Rows are points. Each table stands for the endless flat space through its points: a line for two points, a plane for three, and so on. Write the one point that lies in both, or say that there is none.

First (3 x 4):
24,-16,-27,-13
4,-19,-26,-1
20,9,-14,-17
Second (2 x 4):
16,19,-2,10
-12,-1,-34,-26
They share: no point

First:
5,5,-23,-19,-8,-1
45,-20,17,-34,2,-11
Second (4 x 6):
14,-9,17,-18,-17,7
22,3,19,-28,-23,-5
-5,2,23,-18,-14,26
15,10,14,-33,-11,3
They share: 29,-10,1,-28,-2,-7

First, 6 rows:
-32,-26,32,-12,23,13,-18,23,56
-18,-9,22,-33,40,10,-18,39,-3
-18,-11,6,8,25,56,-22,1,21
-20,-14,15,-19,36,55,-7,11,9
-41,-33,37,-13,30,52,3,16,46
-16,-41,-1,27,54,4,-25,37,0
Second:
-8,-10,7,-6,25,37,-19,27,3
-43,-15,27,9,40,27,-29,17,18
They share: -22,-12,15,0,31,33,-23,23,9

First, 6 rows:
27,-40,12,57,17,-12,10,60,20,-36,-6,40
11,-9,24,-23,-11,-28,-18,7,7,-60,-10,27
13,-47,40,14,33,-19,0,28,12,-43,-4,30
28,3,0,27,16,0,23,52,14,-49,24,51
42,-11,-35,68,-38,14,27,90,13,-56,12,76
-15,-7,55,11,53,-67,6,6,33,-8,-38,7
Second (7 x 12):
-32,-29,-58,1,15,-60,9,61,-19,-37,0,20
-12,-14,-1,34,25,-45,7,24,0,-35,-17,27
4,10,-22,15,32,-56,-45,-21,-24,42,-45,-16
-35,-14,-17,44,-14,-18,53,31,29,-75,-19,22
4,33,20,-6,12,-4,4,15,33,-10,-7,14
51,12,47,29,52,-59,-31,-5,13,28,-42,12
-13,11,51,27,21,1,39,37,44,-77,9,52
They share: 8,0,21,21,22,-33,13,32,23,-31,-10,32

First (6 x 18):
-5,-4,1,15,-10,11,79,20,-22,21,-46,44,1,45,-30,-36,40,27
-37,-36,29,36,-24,11,23,-1,9,-2,-29,19,46,22,19,-53,17,-10
-18,-44,20,17,-54,-11,7,30,-16,-4,-49,40,10,-5,28,-78,-6,-60
17,-17,-18,60,-15,-28,16,16,8,27,-14,80,23,2,20,-64,-1,15
23,-1,-25,44,-3,-8,57,24,-13,39,-24,72,5,29,-1,-42,30,35
-53,-35,46,37,-15,16,38,-13,21,-12,-31,19,56,25,-15,-61,8,12
Second (4 x 18):
-1,-41,6,54,-13,4,16,26,-8,24,-16,24,18,32,41,-36,40,-30
-35,13,4,22,-37,12,32,-26,-16,18,-60,44,54,-2,7,-40,56,12
-27,9,6,24,-30,6,34,-19,-11,15,-54,45,46,3,15,-35,55,9
5,-52,3,60,-7,-1,16,38,-2,26,-4,17,9,44,46,-34,32,-36
They share: no point

First, 6 rows:
45,23,25,37,-62,4,34,12,-47,14,-37,8,34,-28,-30,13,20,4,-12,36,-35,11,-41,-23
56,32,-12,-3,-37,-22,34,8,-32,46,14,51,32,-41,-52,18,0,-12,2,-4,-2,17,-52,-61
62,20,-39,5,-23,-29,43,-20,-14,21,12,37,20,-60,-43,5,11,-21,-4,37,-13,-3,-54,-8
32,37,-11,1,-65,22,47,-22,-20,-24,-17,4,35,-39,20,2,49,41,-14,41,7,-4,-16,0
51,23,-23,16,-51,1,53,-33,-14,-30,-23,-18,27,-61,12,-14,55,23,-23,83,-28,-21,-31,40
58,41,-62,0,-36,-16,63,-35,-15,19,7,42,18,-67,-43,-4,27,-21,-3,47,-3,0,-60,2
Second (5 x 24):
5,-25,5,25,-39,28,-18,-29,-24,1,-28,76,-19,11,32,25,0,23,-16,28,3,-29,-12,-13
12,42,34,72,-44,2,-23,-4,-15,-54,1,-21,15,-28,-33,75,-43,21,-27,53,-12,18,4,28
58,-8,-1,-2,5,-10,28,-21,-23,-25,11,25,28,-50,-22,18,28,-38,1,43,-1,7,-31,24
18,0,-37,2,-35,-10,80,11,29,-13,-21,29,32,-38,2,42,28,6,-19,-1,23,-49,-19,-16
69,-9,14,-15,16,-14,5,-46,-28,-26,22,18,10,-49,-37,16,39,-60,-8,72,-6,36,-27,39
They share: no point

First, 7 rows:
-45,8,8,-32,10,27,22,-23,-40,22,-1,-45,22,13,27,-56,15,8,30,53,6,-44,-10,54
-37,12,-14,-23,-16,24,42,-32,4,26,1,-40,26,-17,45,-8,-23,8,15,36,-8,-33,-14,11
25,49,20,-62,-48,-10,34,0,-14,-3,-34,-15,30,-35,15,23,-49,9,-12,19,-14,-5,5,-16
-60,10,22,15,-6,16,54,-33,36,-5,48,-15,-2,-33,38,-37,17,21,48,28,-24,-44,-31,-14
-3,10,56,-10,-50,3,40,-28,13,-23,-7,4,35,-41,38,-3,-36,1,-14,18,-14,-66,-81,-59
-37,57,44,-23,-17,-32,57,-39,39,29,28,71,-1,-36,-37,-57,43,-55,17,-5,-70,-41,-29,-53
-2,19,54,8,-23,-9,-13,41,-39,-12,11,-23,37,-20,24,-16,1,16,1,8,16,7,-8,-19
Second:
-15,39,32,8,-14,-16,51,-12,-5,-19,-1,-29,7,-25,3,-33,-6,1,18,40,-11,-34,-18,-28
2,15,28,-47,2,-32,26,18,-35,13,0,-6,2,-18,-16,28,14,0,-24,26,-4,-28,-25,16
-16,37,2,3,-26,-10,16,-26,1,-13,-6,-28,28,-32,20,-52,-24,-28,28,28,-26,-20,-21,-28
-33,16,21,-17,-37,21,16,-26,11,15,8,-1,38,-19,39,-43,-9,-12,15,22,-3,-41,-34,-37
They share: no point

First (5 x 24):
-50,5,1,-17,-18,-19,5,-4,-6,47,-23,73,57,27,-21,13,67,-13,29,-49,-23,8,22,46
-43,15,2,-8,-1,-16,-1,15,-29,35,-3,37,26,29,-7,-36,33,-27,-5,-31,-36,-10,1,-2
-10,21,7,0,37,-17,-6,30,-12,10,11,10,-13,35,30,-73,23,-23,-37,-27,-24,-29,-3,-38
-35,25,13,-1,8,-16,-6,26,-41,22,15,4,3,19,5,-69,4,-31,-28,-12,-40,-22,-22,-38
-19,27,50,11,-10,-25,3,11,-27,22,21,-14,11,-17,15,-30,11,4,-4,3,-33,-20,-34,-19
Second, 2 rows:
-26,32,19,-7,-12,-13,-4,-1,-22,21,14,23,36,21,4,-25,19,0,0,-23,-29,-10,-18,-10
-27,25,19,-6,-6,-15,-2,7,-21,23,7,18,31,18,6,-24,25,-3,1,-22,-27,-9,-15,-5
They share: no point

First:
-2,-32,9,54,-68,32,32,-24,-16,-35,50,60,3,43,-30,28,2,-59,27,-21,55,-23,-9,-62
0,4,2,43,-24,29,37,2,-33,16,15,40,-2,41,20,14,-4,-48,27,23,66,25,8,-2
6,1,29,37,-10,-2,-33,38,-84,20,-25,49,27,48,7,71,-27,-11,-23,13,14,64,9,56
-23,-61,41,73,-64,-22,16,10,21,-14,13,47,2,24,-37,27,26,-16,36,-58,17,-43,-17,-43
-7,22,15,69,16,18,-28,-19,9,-7,-21,15,43,12,5,30,-17,-35,7,60,90,7,87,-18
38,-11,-37,-5,-38,24,25,-30,-36,-24,19,29,3,26,-35,39,-1,-69,3,-1,52,-24,19,-42
32,17,-24,-12,14,-3,-4,26,-68,40,-41,15,13,27,14,47,-12,-30,-16,30,33,42,30,55
Second, 7 rows:
1,-16,56,50,-24,46,12,18,-57,8,7,48,12,51,-19,55,8,-16,-2,11,22,9,52,21
54,-18,-43,0,-53,-60,39,31,2,46,-34,-5,-21,6,-20,-1,11,-26,22,-45,23,-45,-45,-12
38,15,21,13,-15,8,49,62,-39,21,-21,37,4,43,1,2,-29,-14,-11,-25,33,-51,-3,23
-12,-41,21,21,-29,-20,34,-44,-18,-13,16,-19,-69,-22,2,47,28,-27,58,-15,-38,18,-6,26
-45,-15,-10,19,-26,-50,8,-25,40,-23,-20,18,33,20,32,46,32,-64,31,-47,46,21,14,-28
3,-10,-32,10,-51,-74,20,6,31,1,-24,-7,7,6,-1,17,25,-44,29,-62,42,-18,-35,-28
-4,-31,17,37,-75,-22,2,-28,-16,1,12,-15,-13,14,-30,69,54,-31,32,-29,0,30,10,0
They share: 7,-23,6,30,-28,-13,19,12,-15,12,-11,25,-2,21,-12,29,13,-27,19,-15,28,-9,6,-4

First (4 x 24):
-1,31,38,-15,-27,16,-25,26,-70,24,14,11,37,-31,15,-4,-41,7,7,39,-41,15,13,-48
15,27,38,3,-21,16,-25,4,-48,18,14,31,21,-19,5,-12,-39,5,1,25,-33,17,3,-38
22,23,23,-13,-44,9,-27,-22,-14,-15,-8,44,43,-20,-1,-2,-33,18,-23,20,-15,-7,-25,-44
68,31,-15,3,-38,51,37,-46,6,-21,52,18,35,-34,3,-2,3,60,-23,-2,-15,9,-17,0
Second, 2 rows:
42,15,21,7,-41,25,2,-23,-12,-14,32,37,42,-5,-7,-11,-43,28,-17,19,-22,-7,9,-36
36,21,21,3,-36,24,-4,-19,-19,-7,25,34,36,-14,-2,-9,-35,25,-14,18,-23,1,0,-33
They share: 30,27,21,-1,-31,23,-10,-15,-26,0,18,31,30,-23,3,-7,-27,22,-11,17,-24,9,-9,-30
